Every row gives one point. The window is the flat piece filled in between its corners: a triangle in 3 columns, a solid with four corners in 4, and so on. A path goes straight from each point to the next, and from the last back to the first. After which points does the path pass through the window?
(in the rows, 128 means zero)

Window (4 x 4):
[[154 102 135 117]
 [129  81  85 136]
 [108 105 129 143]
 [121 193 162  95]]
Path:
(1): [ 87  84 118 105]
(2): [ 91 118 131  91]
(3): [128 146 112 149]
(4): [126 128 119 147]
(5): [ 90 123 124  96]
(6): [105 116 157  81]
(7): [151 157 158 148]
(8): [120 158 128 133]
(9): [100 143 139 100]
(10): [104  38 105 112]
(11): [146  80  81 180]
(12): [129 172 146 122]
(13): [120 153 142  89]
(14): [117  82  98 117]
(15): [152 100  82 168]
(16): [142 103 102 157]
Through the window after points: 12, 14, 16

Window (8 x 8):
[[175 208 171 211 101  67 176 125]
 [115 100 120 143 135 142  62 149]
 [159 107 150 187 163 125 131 149]
 [151  97 110  82 122 167 100 139]
 [118 143 182 120 131 152 111 131]
 [140 135 168 164  83  79 179 113]
 [116 135 111 164 163 117 144 146]
 [138 105 130 126 186  99  85 154]]
Path:
(1): [144 139 154 167 113 124 131 157]
(2): [119 135 161 117 132 132 134 200]
(3): [138 124 141 139 145 144  93  75]
(4): [149 115 143 120 127 142 109 107]
(5): [147 130 152 115 100 133 115 177]
(6): [146 120 151 166 145 116 136 174]
(7): [157 108 149 178 170 139 107  80]
(8): [150 145 150 147 154 120 131  81]
(9): [143 132 150 149 118 101 145 184]
(10): [145 130 152 151 134 113 159 182]
(11): [168 140 152 156 150 108 136  93]
(12): [146 140 148 179 136 130 132  79]
Through the window after points: 2, 6

Window, 9 rows:
[[171 139  68 112  89 179 151 134 109]
 [100 181 154 162 146 117 112  69 142]
 [162 118 185 123  81 135  86 147 135]
 [112 163 168  45 121 121  89 131 129]
 [125 171 160 104 143 108 125 155 134]
 [165  53  94 157  96 186  76 157 126]
 [132  77 191  82 127 147 122 123 118]
 [151 177 162  96 166 108 102  92 146]
 [124  79 145 130 127  84 105  79 136]]
Path:
(1): [152 106 128 137 116 147  95 131 106]
(2): [140 101 171  99 125 137 103 122  83]
(3): [132  78 164 102 120 146 123 121 165]
(4): [136  98 127 137 110 153 116 136 201]
(5): [144 110 130 131 120 140  95 132 111]
(6): [157 133 148 101 146 117  95 127  87]
(7): [141 134 152  93 119 144 111 123 204]
(8): [138 122 160  96 131 138 112 117 151]
(9): [150 136 166 100 143 114  95 114  57]
(10): [148 171 138 126 135 123 101 120  93]
(11): [134 157 126 111 127 121 122 125 191]
(12): [136 101 130 124 106 166 108 131 168]
Through the window after points: 2, 4, 8, 12

Window, 12 rows:
[[122  97 118  92 108 130 149 148 124 139  63 119]
 [ 83 119 117 121 136 131 109 168 153 170 127 131]
 [123  83  62  84 110  83 165 172 126 120 115 122]
 [105 116 134 186  41 100  71 169 165  94 131 142]
 [132  76  38 167 114 114  92 145 134 156 145 107]
 [112 100 147  83 146 155 163 196  66 110 116 116]
 [ 98  83 127 110 145 135 149  73 126 125 215 126]
 [153 129 145 111 116 113 142 191 135 174 134 130]
 [171 137 124 129 121 107 129 192 178 102 129 129]
 [168 131  45 143 115 150 191 175 143 141 154 118]
 [102 126  80 125  91 140  47 122 148 173 163 124]
 [123 138  87 124 125 101 140 126 117 139 111 136]]
Path:
(1): [134 106  96 124 113 125 126 154 137 147 125 156]
(2): [132 100  84 128 120 122 115 155 144 146 132 161]
(3): [115 130 106 125 106 119 147 158 151 143 123  72]
(4): [117 113 103 108 110 111 143 171 136 139 125  84]
(5): [119 101  91 115 122 123 129 146 133 142 115 157]
(6): [153  94  74 121 129 138 122 165 132 131 123 192]
(7): [125 110  93 112 109 100 151 165 131 143 130 100]
(8): [120 141 107 136 105  91 137 150 147 142 153  62]
Through the window after points: 4, 6

Window (14 x 14):
[[ 73  69  47 136 136 165 156 113  74 119 152  86 119 129]
 [133 142  86  99  91 124 100 154  65 163  46 138 153 118]
 [ 97 163 200 182 139 141 140 113 163 125 124 175 155 137]
 [182 103 125  88 115 115 126  84  91 142  76 102 103 150]
 [161 158 170 216 102 119 127 146 173 106 153 145  97 132]
 [107  96  99 115 166  97 138 150 103  87 127 132  86 159]
 [148 174 186 151 126 104 126 134 212  91 215 141 153 134]
 [110 168  96  92 139 144 153 121 110 112 128  72  57 154]
 [138 154 138 159  74  98 163 115 202  93 101 183 149 135]
 [165 108 114  81  99 130 171 160 116 193  76 159 108 137]
 [199 181 112 163 149 132 152 114 183 114 144 225 138 145]
 [142 109  85 124 144 131 126 147 150 163  53 102 138 152]
 [143 138 152 173 137 149 184 158 139  62 131 127 168 125]
 [104  66  79  85 130 203 113 142 104  77 115 101  84 147]]
Path:
(1): [133 143 137 149 118 137 144 142 124 112 140 140 150 222]
(2): [145 131 129 134 131 133 149 139 164  92 117 132 129  56]
(3): [118 102 136 120 163 145 133 120 147  88 120 129 110  56]
(4): [123 121 103 139 112 142 137 143 117 121 129 126 114 188]
(5): [135 125 104 129 116 135 139 136 112 126 104 129 127 169]
(6): [129 125 117 127 136 141 145 133 131 125  90 127  97  81]
(7): [130 122 111 117 138 132 145 135 129 121 110 139 114 108]
(8): [131 137 107 135 118 124 132 136 110 125 119 137 123 182]
(9): [134 134 120 149 110 142 131 130 127 130 125 129 120 188]
(10): [139 113 115 111 138 112 136 126 145 121 102 136  86  64]
(11): [132 133 127 136 124 120 139 122 156 114 116 140 113 105]
(12): [143 147 137 154 100 136 148 126 125 114 120 131 129 191]
(13): [144 134 123 153 105 144 135 131 112 106 120 119 145 209]
(14): [107 127 114 128 142 134 133 127 138 106 120 131 115  73]
(15): [143 132 127 101 139 127 160 130 145 145  85 137  80  54]
(16): [145 108 109 111 101 143 146 152 116 141 111 143 127 184]
Through the window after points: 1, 3, 7, 11, 15

Window, 14 rows:
[[117 147 166  57  50 211 131 211 108 165 108 127 122 144]
 [155 131 120 129 144 138 110 104 195  48 110 147  87 108]
 [147 115  99  95 144 101 138 147  85 135 117 116 125 150]
 [109  84 140  96  61 140 163 194 124 191 161 108  87 177]
 [167 100 144 146 195 133 122 149 172 116 114 154 145 109]
 [ 93 124 109 124 118 165 199 136  99 179 138 137 108 149]
 [124 106  97  89 146 117 141  93 197 125 130 126 161 116]
 [116 126 177  98 109  97 187  99 121 190 120 113 106 156]
 [ 76  80 162 114  44 171 157 160 115 141  82  98 133 169]
 [187 101 114 146 151 148  72  76 155 109 139 142 133  75]
 [167 129 120 143 160 126 153 114 166 100 139  71 137  83]
 [ 68 115 129 102 143 131 136 144 121 200 115  79  88 148]
 [112 147 146 146 138 103  99 112 154  72 169 149 152  88]
 [186 168  88 167  93 141  77 191 161 143  88 161 141  95]]
Path:
(1): [126  79  97 120 119  96 135 158 160 162 122 147  97  41]
(2): [137 106 124 114 126 120 130 129 149 123 119 139 114  96]
(3): [154 133 135 140 152 153 108 117 161 116 127 127 131 136]
(4): [153 125 112 120 126 146 133 128 161 142 122  94 128 153]
(5): [134 102 130 113 115 135 155 145 147 136 112 123 114 102]
(6): [118  94 138  98 106 116 157 143 121 135 123 129 105  71]
(7): [128 149 124 153 132 174 117 126 165 125 129  98 144 199]
(8): [130 135 140 124 122 131 136 120 154 135 125 118 114 154]
(9): [138  80 138  88 115 117 156 126 131 103 104 152  90  61]
(10): [115  87 131 107 100 114 164 162 123 142 112 142 115  81]
(11): [137 134 136 133 112 154 123 139 139 142 118 108 123 151]
(12): [148 145 132 115 130 143 134 131 140 139 135 120 129 150]
Through the window after points: 2, 6, 8

Window, 14 rows:
[[108 120  54 127  53 151 112  92  68 102 120 141 195 212]
 [118 136 151 146  96 101 142 122 106 111 130  53  80 102]
 [130 121 167 134 156 153 147 108  89 167 120  61 127 172]
 [126 133 120 124 126 146 134 101 148 173 125  82 153 139]
 [111 187 141 120  92 135 140  82  63 163 126 131  82 117]
 [114  80 114 163 128  76 174 135 127 163  47 150 159 103]
 [170  95 119 117 159 173 151  56 169 197 116 162 109 194]
 [132 139 138  79 136 105 150  95 157 109 145 103 130 138]
 [165 125 129 138 134 123  91  87 126 157 136 151 176 142]
 [ 82 126 165 185  96 123  92  98 144 159 105 175 135 131]
 [115 162  93 153 145 110 156  74  83 119 137  62 164 133]
 [125 113 126 115 144 142  93 163 147 111  87 152  63 154]
 [160 131 149 123 153 148 161 134 169 106 136 100 131 127]
 [152 159 126 124 140 148 116  48 119 133  52 137 106 141]]
Path:
(1): [101 101 142 123 136 182 120  69  99 137 118 107 166 104]
(2): [103  98 118 129 125 136 147  99 116 135  97 123 145 119]
(3): [141 147 140 158 115 100 147 134 137 153  98 119 118 165]
(4): [133 167 118 144 115 103 134 106 107 162 110 111 124 157]
(5): [114 119 136 126 114 140 125  90 104 139 117 117 120 127]
(6): [114 100 134 100 146 170 111  62 103 115 129 128 141 123]
(7): [142 155 122 145 124 109 141 109 128 148 126 106 143 144]
(8): [150 162 125 159 107  77 149 116 158 165 118 123 125 175]
Through the window after points: 6

Window, 14 rows:
[[101 111 106 105 163  96 154 143 140 156 103 143 155 171]
 [ 62 137 113 104  80 137 109 103 120 115 104 110 141 163]
 [ 97 139 108 106 154  97  99  87  71 113  95 139  49  84]
 [107 177 126 113 163  91 135  97 106 150 136 146 145 125]
 [136 141 134 139  82 137 158 124 103 183 104 159 166 141]
 [132 136 120 134 135 135 136 125 142 138 139  86  74 160]
 [ 67 116 126 144 105  94 119 140 151 144 137 153 173 100]
 [172 124 122 155 106 173 141 106 146  87 100  92 123 156]
 [119  98 108 136 193 230 120  86 130  91 158 193 115 183]
 [115 132 137  81 141 112 123 152  96 124 166 131 151 138]
 [112 139  99 164 112 100  36 168 150 128 136 131 150 112]
 [114 119 103  70 130 140 132  63 144 148  94 150 100 127]
 [129 109 178 146 145 110  98 137 179 171  78 136 134 143]
 [103 211 169  34 183  89 141 222 135 104 111 172  67 131]]
Path:
(1): [ 90 142 122 112 147 106 129 142 137 157  97 117 136 111]
(2): [119 128 126 100  63  72 108 111 124 116 144 165 135 160]
(3): [124 140 131 120 108  87 104 123 136  75 164 176 110 166]
(4): [ 86 135 110 104 173 144 115 124 129 172  87 114 130  95]
(5): [105 138 143 122 148 164 125 172 141 163  89 103 143 112]
(6): [123 155 140 102 130  96 135 135 127 132 122 167 110 151]
(7): [128 112 117 137 116  81 120  99  85  98 129 185  91 149]
(8): [ 87 148 114  95 188 178 118 130 155 157 106 103 131 120]
(9): [107 141 131 103 141 186 128 133 120 147  82  66 135 113]
(10): [129 135 118 125 123 117 114 124 126 120 128 155 124 162]
(11): [137 118 138 138 132 109  94 109 126 105 146 171 102 171]
(12): [107 125 115 114 160 178 134 118 134 127 123 149 133 142]
Through the window after points: 5, 7, 11

Window (14 x 14):
[[172 180 157 129 110 134 148  79 139  84 127 140 123 124]
 [126 117 112 171 134  18 125 109 160  71 145 116 132  69]
 [107 142 108 188 127 121 170 155 129 137 222 123 122 131]
 [137 125  68 149 140 171  95  85 126 119 185 121 122  99]
 [113 136 102 145 163  82 164 164  98 165 119 130  80 129]
 [155 132  67  61  99  69 150  90 119 107 142 182 105 118]
 [153 137 187 142 117 168 152 188  81 158 157 177 119 133]
 [178 124 168 137 150 151 171 148 128 118  99 119 170 107]
 [196 172 111 101 160 103 104 154 150  80 118  92 135  92]
 [109 109 115  82 165  65 163 143 157 146 152 187 113 101]
 [177 112  99 172 153 125 154 124 123 162 158 173  96 123]
 [133 150 152 123  99  87 149 152 161 137 106 161 159 101]
 [134 130 112 101 160 116  96  90 114 188 165  94 172 121]
 [146 173  94 150 122 130 146  86  86 107 157 200 130 141]]
Path:
(1): [166 171 112 129 152 111 147 144 117 114 143 121 113  52]
(2): [165 132 119 113 143 107 104 140 151 107 126 120 141 166]
(3): [139 113  98 139 136 137 119 147 144 116 155 138 146 183]
(4): [134 155 138 157 129 111 171 133 118 139 173 133 124  89]
(5): [164 158 123 123 141 106 156 145 116 155 151 126 132  56]
(6): [140 117 126 121 139 110 131 141 140 119 135 132 125 139]
(7): [135 101 102 131 136  95 103 131 134  93 142 134 126 182]
(8): [154 157 107 120 129 111 176 107 120 143 149 153 120  48]
(9): [152 153 112 134 144 107 163 129  96 156 149 135 116  64]
(10): [141 121  97 119 140  92 128 138 137 121 144 150 127 133]
(11): [148 110 100 118 135 104 105 135 151  81 130 135 130 173]
(12): [139 157 122 132 135 101 162 111 109 160 148 154 117  54]
Through the window after points: 1, 3, 7

Window (14 x 14):
[[174 119 132  89  90 118 173 149 139  93 152 130 147 125]
 [ 97 101 193  87 163 101 189 150 131 111 121  99  91 130]
 [ 90 103 147 150 152 155 166 109  66  90 193 146 123 118]
 [122 159 205  82 135  65 124 153 109  92 113  73 153 180]
 [ 88 163 107 138 133  74 127 129  67  52 131 126 141  66]
 [131 132 132 171 124 111 172 103 126 124 137  87 166 148]
 [164 116 145 104 122 105 182  97  87 112 138 159 107 117]
 [ 87 144 204 167 105 173 102 181 135 113 109 117 132 225]
 [169 131 123 128 141 146 126  89 107 154 146  80 111  86]
 [139 187 163 154 156  97 116 154 135 148 153 142 157 122]
 [137 134 120 142 153 166 146 133 131 129 123 131 173 157]
 [106  91 104 116  81 141 184 137 111 151 134 113 170 147]
 [114 154 212  75 122 129 166 130 157 125 121 128 133 116]
 [137 170 140 102 121  88 127 105 161 120 164 148 130 154]]
Path:
(1): [127 108 165 123 117  99 132  97 123 113 135 148 137 116]
(2): [120 103 182 151 114 104  88 103 122 129 147 140 174  86]
(3): [138 171 131 123 131 125 151 138 113 111 136 106 138 156]
(4): [137 159 124 123 111 146 172 129 121 130 143  99 127 134]
(5): [167  79 163 114 157  96  90  96 107 124 144 117 138  82]
(6): [144  70 177 117 122  92 125 129 130 121 133  96 155 146]
(7): [127 171 163 105 133 108 149 144 116 105 131 114 144 150]
(8): [110 152 129 130 107 126 171 155 101 146 143  92 111 151]
(9): [144  93 181 112 154 138 130 115 153  81 126 155 175 130]
(10): [115 102 181  99 114  94 128  84 138 122 113 138 147 101]
(11): [120 163 165 118 155 147 201 177 123 113 150  95 113 160]
(12): [132 185 155 130 172 134 176 169 123 114 142  57 117 153]
Through the window after points: 4, 6, 8, 10

Window (14 x 14):
[[144 173 134 131  86 118 164  98 163 128  68 158  88 152]
 [121  38 131 104 161 141  93 110 107  99  84 179 159 145]
 [100  94 121 197 103 165 117 160  89 115 117 122 131 149]
 [ 99 111  83 111  68 135 133 122 118 154 127 175 190 102]
 [130 142 115 109 110 177 130 197 129 101  59 110 159  81]
 [100 151 197 107 148 145 161 171 108 117 143 132 102 176]
 [120 149 123 155  57 141  83 156  99 107 134 162 154 117]
 [102 132 181 162 149 136 123 108 171 120 103 198 117  96]
 [ 85 142 131 127 138  96 116 131  96 183 133 140 133 135]
 [185 125 123 236 100 157 112 146  57 109 125 184 147 162]
 [120 123  75  85 111 145 135 131 136 118 133 121 132 130]
 [ 89 138  77 110  87 133 170 105  90 102 117 126 108 120]
 [ 72 178 115 125 100 197 125 133 107 154 100  95 118 107]
 [130  95 151  76 124 133 101 201 110 167 128 186 131 105]]
Path:
(1): [ 96 136 116 135 116 167 101 160 109 125 110 173 122 155]
(2): [ 93 131 103 140 138 148 132 148  97 122 104 174 123 160]
(3): [121 118 161 127  99 142 128 132 112 127 120 130 135 112]
(4): [145 143 168 127  98 109 136 129 104 162 135  85 151 104]
(5): [ 72 128  96 128 137 166 129 143 112 104 100 195 104 162]
(6): [122 150  76 116 155 162  99 188 109  79  80 145 142 150]
(7): [118 115 157 121  82 152 146 146 130 147  94 122 150  71]
(8): [130 102 173 138 127 130 120 105 109 143 142 145 125 126]
(9): [ 93 128 102 130 115 142 127 136 122 114  95 181 132 138]
(10): [ 84 144  81 132  99 146 117 153 125 145 102 169 128 152]
(11): [150 133 167 120  93 156 143 130  75 100 134  89 142  97]
(12): [162 123 158 116  94 144 128 119  99 137 122 136 152  97]
(13): [ 57 139  77 160 110 127 102 160 133 121  96 178 119 148]
(14): [ 77 164 109 132 139 147  82 159 125 117  95 199 112 162]
(15): [161 126 143 137  79 127 178 111 120 134 113 112 128 122]
(16): [117 145 140 140 101 143 128 132 114 151 116 124 148 102]
Through the window after points: 4, 6, 14

Window:
[[156 115 145 127  93 115 109  88  94 167 159 101 137 125]
 [140 102 120 162 142 115 160 136 116 120 163  96 170 165]
 [ 88 153  58 100 145 104 107 147 150  77 119 174 123 124]
 [101 104  90  95 164  81 185 140 135  98  33 115 129 176]
 [ 38 141 172 127 192 174 141 126 163 128  92  95 151 107]
 [109 117 139 185  83 139 147  96 112  93 110 122 116 114]
 [134 160  83 129 201 129  95  93 175 111 137 171 110 174]
 [164  38 103 113 145  68  72 124 158  84 165 112 116 138]
 [ 98 117  93 141 155 113  88 110  74  99 116 126 158 142]
 [135 189 161 163 140 186  88 110 113  62 101 118 169  86]
 [153  94 173 146 222 127 146 186 110 150 129  87 110 159]
 [171  20  82 147 121  97 160 147 134 162 100  88 122 133]
 [129  84 104  75 141 160 124 103 117 131 139 140 116 155]
 [158 162  45 111 107 148 105  36 130  87 154 109  68 114]]
Path:
(1): [128  95 126 134 175 113 151 109 106 109 118 143 142 102]
(2): [170  95 104 106 150 101 159  86 105 112 136 146 134  79]
(3): [119 102 116 136 127 131  92 128 140 121 143  91 124 176]
(4): [113 118 117 127 140 133 105 139 133 116 119 109 130 162]
(5): [122 105 126 138 167 123 147 114 121 118 127 135 144 129]
(6): [132  78 101 119 179 109 157 109 129 122 128 136 127 126]
(7): [123 111 102 121 137 119 104 129 150 123 125 105 107 161]
(8): [106 119 119 143 128 136 108 141 141 108 102  92 110 163]
(9): [131 103 119 132 171  90 149 108 125 104 129 139 147  95]
(10): [132 103 116 115 178 121 140 116 125 129 135 121 138 120]
(11): [119 113 117 118 146 134  96 138 134 127 124 102 129 171]
(12): [112 132 102 129 141 133  93 125 149  89 124 114 125 151]
(13): [108 129 128 103 172 108 147 110 105 112 131 165 133 102]
(14): [161  88 105 139 166 113 167  78  94 124 125 153 109 115]
(15): [131 120  84 133  88 117  78 158 140  98 116  69 133 173]
(16): [107 124 122 146 113 145  87 159 143 121 122  89 135 193]
Through the window after points: 2
